Rows are points. Each copy is the shape, with its points in the same order, stretched, turned, moved and blurred by noise. Some copies are also mirrored. Which?

Shape (6 x 3):
[5.3 0.2 0.9]
[5.5 -0.7 1.7]
[-3.9 2.5 -4.1]
[0.0 -2.5 -0.4]
[-2.8 0.1 -5.7]
[-0.7 -0.4 0.4]
Copy 1 (6 x 3):
[3.2 2.7 3.0]
[2.5 3.8 2.7]
[-1.7 -4.9 -3.1]
[-1.8 1.7 -0.7]
[-0.9 -2.5 -5.4]
[-2.2 -0.1 0.4]
Copy 1 is: mirrored
Copy 2 (6 x 3):
[-2.1 -1.8 -2.5]
[-2.3 -2.4 -2.1]
[3.2 6.8 0.8]
[1.6 -0.5 1.2]
[5.0 4.3 -0.5]
[-0.2 1.4 1.7]
Copy 2 is: mirrored
Copy 3 (6 x 3):
[-0.1 0.1 5.0]
[0.7 -1.4 5.4]
[-2.9 0.9 -4.1]
[-1.1 -3.4 0.4]
[-5.2 -0.7 -3.3]
[0.7 -1.6 -0.5]
Copy 3 is: mirrored
Copy 4 (6 x 3):
[6.3 -4.1 2.2]
[5.6 -4.2 2.9]
[0.9 4.2 -4.1]
[0.8 -3.5 -0.5]
[1.1 0.3 -5.3]
[0.7 -1.1 0.0]
Copy 4 is: only turned

Shape (11 x 6):
[-0.3 -1.1 3.5 -1.6 1.2 -0.2]
[2.0 -2.5 1.5 -3.3 -0.1 3.5]
[2.3 -1.2 2.7 -1.1 0.1 -1.4]
[0.1 -3.1 2.3 -4.3 -1.4 -3.3]
[0.6 -1.6 -1.4 -4.2 -1.1 6.2]
[1.7 0.0 -0.7 -2.0 1.1 -4.1]
[0.3 3.0 1.1 -0.4 -2.9 -3.4]
[-1.7 -1.2 1.8 -3.9 0.1 -3.8]
[-2.7 6.0 -5.4 1.9 3.6 4.8]
[-2.1 0.4 1.2 -1.5 -1.7 -3.5]
[-5.0 1.4 -5.8 4.3 -0.9 -0.6]
Copy 1 (11 x 6):
[-0.6 1.4 2.4 -1.6 0.4 -0.9]
[2.4 -1.4 0.6 -3.7 -0.7 2.0]
[1.5 1.0 2.1 -0.7 -1.1 -2.7]
[-1.3 0.3 0.7 -3.4 -4.1 -3.2]
[2.2 -1.5 -1.8 -3.3 -1.4 5.6]
[1.4 3.3 -1.9 -0.3 -1.0 -4.6]
[1.1 5.1 1.3 1.7 -4.1 -2.0]
[-2.7 2.5 0.4 -2.5 -2.2 -2.7]
[1.7 5.5 -5.2 3.7 4.8 5.5]
[-2.2 3.3 0.4 0.8 -3.4 -2.1]
[-2.4 2.1 -5.4 7.4 -0.1 1.8]
Copy 1 is: only turned
Copy 2 (11 x 6):
[-1.1 -2.6 3.3 -2.1 2.1 -0.1]
[-4.0 -0.8 1.7 -0.2 2.0 3.7]
[-3.0 -0.6 2.7 -1.3 2.7 -2.1]
[-5.2 -4.2 1.4 -4.0 2.2 -1.7]
[-3.4 0.9 -0.2 -0.1 -0.3 6.5]
[-1.6 -1.1 -1.1 -3.3 2.9 -4.1]
[-1.4 0.5 0.5 -4.4 -2.2 -4.5]
[-2.8 -4.4 1.2 -5.4 1.7 -2.6]
[8.0 3.8 -4.1 -2.2 -1.4 4.3]
[-1.2 -3.3 0.8 -4.3 -1.8 -2.9]
[5.6 -3.2 -5.7 -0.5 -4.0 -0.9]
Copy 2 is: mirrored
Copy 3 (11 x 6):
[-2.3 -1.5 3.8 -3.9 0.5 -1.2]
[-4.7 1.2 1.2 -6.5 -2.3 -1.2]
[-1.3 0.0 3.2 -2.9 -0.2 -3.9]
[-0.4 -3.6 2.3 -4.9 -0.4 -4.6]
[-4.7 0.7 -2.0 -7.4 -2.8 1.7]
[1.4 0.8 0.1 -2.7 1.7 -3.9]
[3.5 0.1 2.0 -0.5 -2.8 -2.5]
[0.9 -3.2 2.0 -4.4 2.0 -2.3]
[-0.2 6.6 -3.4 -0.5 2.2 7.7]
[2.2 -2.7 2.0 -2.1 -0.2 -1.0]
[0.4 -0.4 -4.4 3.4 1.4 3.8]
Copy 3 is: mirrored

Shape (15 x 9):
[3.7 2.1 1.0 -4.0 0.7 0.7 6.1 -1.7 3.8]
[2.9 3.4 4.0 -6.7 3.0 1.8 2.2 -3.2 1.3]
[4.3 5.3 -1.4 -4.7 0.4 -0.3 3.0 -3.3 3.2]
[5.3 2.1 -2.5 -6.4 0.8 0.2 2.7 -0.3 -1.9]
[-3.2 -2.1 -3.1 1.3 2.0 -2.1 0.6 0.2 -2.8]
[-2.0 -1.6 0.5 -0.2 -0.6 -0.9 -1.6 3.8 -1.1]
[2.3 0.8 3.5 -3.1 2.3 -0.9 0.0 -5.4 0.3]
[4.4 2.4 -2.9 2.5 0.9 2.5 0.9 2.3 -1.1]
[0.4 -3.0 0.3 -1.5 0.7 -1.6 -3.7 -2.5 2.3]
[-0.7 -1.6 -1.5 2.0 -6.8 1.3 -0.8 0.2 -3.8]
[-1.6 0.6 -0.8 2.3 0.6 -4.0 -0.6 0.7 -4.0]
[0.0 -6.0 0.4 2.4 1.0 -3.1 0.3 0.5 -4.1]
[-2.2 -2.3 -2.0 1.1 -1.2 3.8 -1.3 -1.2 -1.7]
[-0.3 -4.1 -2.5 2.6 5.1 -3.4 -0.8 4.3 -0.7]
[0.3 0.9 -4.8 0.8 -0.3 2.2 1.4 1.0 -1.2]
Copy 1 (15 x 9):
[5.1 -2.1 2.1 -5.7 3.1 -2.4 6.0 4.3 0.8]
[3.2 -4.5 3.2 -7.9 3.5 -1.6 4.1 -1.9 -1.0]
[3.6 0.5 0.0 -7.2 5.3 0.6 5.0 2.4 1.9]
[2.8 -0.2 -3.0 -4.8 6.0 0.2 5.5 2.1 -4.9]
[-4.1 1.7 -4.1 2.1 -0.3 -3.6 1.3 2.2 -1.0]
[-1.2 -0.1 -3.4 0.5 -4.0 0.0 -1.1 2.2 -3.2]
[2.3 -3.9 -0.5 -4.2 4.0 -2.9 1.5 -2.9 2.4]
[0.3 0.5 -1.0 0.9 3.8 4.4 1.8 5.0 -1.6]
[-0.4 -3.9 -5.5 -0.7 -1.1 -0.7 1.0 -0.5 3.3]
[2.8 5.6 -4.3 4.7 -2.2 1.1 0.7 0.1 -3.0]
[-2.0 3.2 -3.4 1.5 0.6 -2.6 -3.1 1.5 -1.5]
[0.0 -2.1 -6.0 4.7 -0.4 -4.8 -1.3 1.9 -1.6]
[-1.5 0.7 -2.6 3.6 -1.8 0.4 3.9 -1.2 -0.5]
[-4.8 -3.5 -6.0 2.3 -0.9 -1.9 -1.3 6.4 -1.0]
[-1.3 3.1 -2.1 1.1 1.3 1.7 4.8 3.7 -1.7]
Copy 1 is: only turned
Copy 2 (15 x 9):
[3.3 4.2 -7.8 -3.7 0.9 1.5 2.5 1.3 0.7]
[2.3 7.9 -3.4 -3.7 4.2 -0.4 1.4 1.0 -0.7]
[2.1 7.3 -7.1 -1.1 -0.3 -1.7 2.4 0.2 -1.6]
[4.2 4.3 -6.4 1.9 2.7 1.8 2.5 0.9 -4.6]
[-1.6 -4.6 -0.1 3.0 1.4 0.5 0.9 -3.8 2.8]
[2.8 -0.9 3.0 3.3 0.8 2.4 -1.5 -1.4 3.2]
[0.8 5.2 -2.5 -3.9 3.2 -3.9 -0.7 0.9 -0.1]
[-1.8 1.6 -2.2 2.1 -1.7 5.2 -1.5 3.0 -1.7]
[1.5 2.6 -1.9 -0.6 -0.3 -2.6 -5.0 -2.8 1.6]
[2.8 -3.7 4.5 -0.8 -1.9 2.9 0.1 -2.1 -2.3]
[-1.2 -3.3 2.1 4.2 1.3 -1.7 1.0 0.5 3.0]
[0.2 -7.2 0.1 1.2 2.8 0.3 -2.3 0.2 2.5]
[-1.3 -1.2 2.5 -1.3 -0.3 3.3 -0.9 -4.8 -1.3]
[-0.7 -4.1 -2.9 6.7 1.8 2.5 -3.6 0.2 5.6]
[-0.7 -0.2 -1.6 1.1 -0.8 4.2 0.9 -2.3 -0.7]
Copy 2 is: mirrored
